Each row is a point. Each copy is the shape, with its points in the same order, turned, moved and blurred by noise. Say if it was mirrored as well.
(in the rows, 128 means zero)

Shape, 8 rows:
[[134 144]
 [165 145]
 [103 124]
 [ 94 172]
 [ 89  68]
 [172  71]
 [169  81]
 [142 182]]
Copy 1 (8 x 2):
[[114 130]
 [124  94]
 [122 164]
 [ 75 155]
 [176 194]
 [197 116]
 [190 116]
 [ 83 111]]
Copy 1 is: mirrored
Copy 2:
[[158 129]
 [133 148]
 [173  97]
 [206 133]
 [159  37]
 [ 83  86]
 [ 92  95]
 [169 164]]
Copy 2 is: mirrored
Copy 3 (8 x 2):
[[124 136]
 [152 110]
 [ 91 151]
 [124 189]
 [ 45 125]
 [100  66]
 [107  75]
 [150 155]]
Copy 3 is: only turned

Shape (8 x 3):
[[123 180 164]
 [161  99 144]
 [114 139  70]
 [ 96 104 167]
 [ 93 106 160]
 [185 181  81]
 [112 169  60]
 [183  97  92]]
Copy 1:
[[112 171 141]
 [151 150  63]
 [137  62 126]
 [ 89 142  66]
 [ 74 138  79]
 [194 116 154]
 [138  75 160]
 [189 111  70]]
Copy 1 is: mirrored
Copy 2 (8 x 3):
[[146 171 166]
 [121 136  88]
 [151  69 137]
 [ 82 141 154]
 [ 77 141 147]
 [219 120  99]
 [185  84 154]
 [138  90  67]]
Copy 2 is: mirrored
Copy 3:
[[109 140 196]
 [178 122 129]
 [104 166  91]
 [124  77 146]
 [129  80 136]
 [139 221 143]
 [ 88 185 108]
 [188 163  86]]
Copy 3 is: only turned

Shape:
[[ 98 181 138]
 [188 185 116]
 [115 138 160]
 [199 117 136]
 [156 107 150]
 [ 97  98  55]]
Copy 1 (6 x 3):
[[186 180 123]
 [195  87 155]
 [126 161 139]
 [128  78 151]
 [112 118 139]
 [152 130  22]]
Copy 1 is: only turned
Copy 2:
[[ 95 188 137]
 [187 176 155]
 [ 91 142 144]
 [172 104 163]
 [132 100 148]
 [122 123  40]]
Copy 2 is: only turned
Copy 3:
[[ 75 123 146]
 [162 134 198]
 [107 144 115]
 [194 144 135]
 [164 136 110]
 [125  34  95]]
Copy 3 is: mirrored
Copy 4:
[[141 192 120]
 [219 166  92]
 [137 161 150]
 [199 108 140]
 [153  97 150]
 [ 93 100  66]]
Copy 4 is: only turned

Shape:
[[ 49 155 134 170]
 [183 106 175 153]
 [159 155 106 109]
 [149 163  97 107]
 [ 89 147  50 144]
 [ 88  89 167 109]
 [175 101 190 115]]
Copy 1, 7 rows:
[[ 67 109  81  70]
 [127 131 176 168]
 [176 147 107 122]
 [179 143  93 113]
 [123 141  25 112]
 [ 79 185 143  97]
 [135 159 197 143]]
Copy 1 is: mirrored
Copy 2, 7 rows:
[[187 185  62 153]
 [169 122 201 128]
 [ 92 138 153 163]
 [ 91 142 137 167]
 [111 124  57 183]
 [153 150 115  74]
 [149 136 197  99]]
Copy 2 is: mirrored
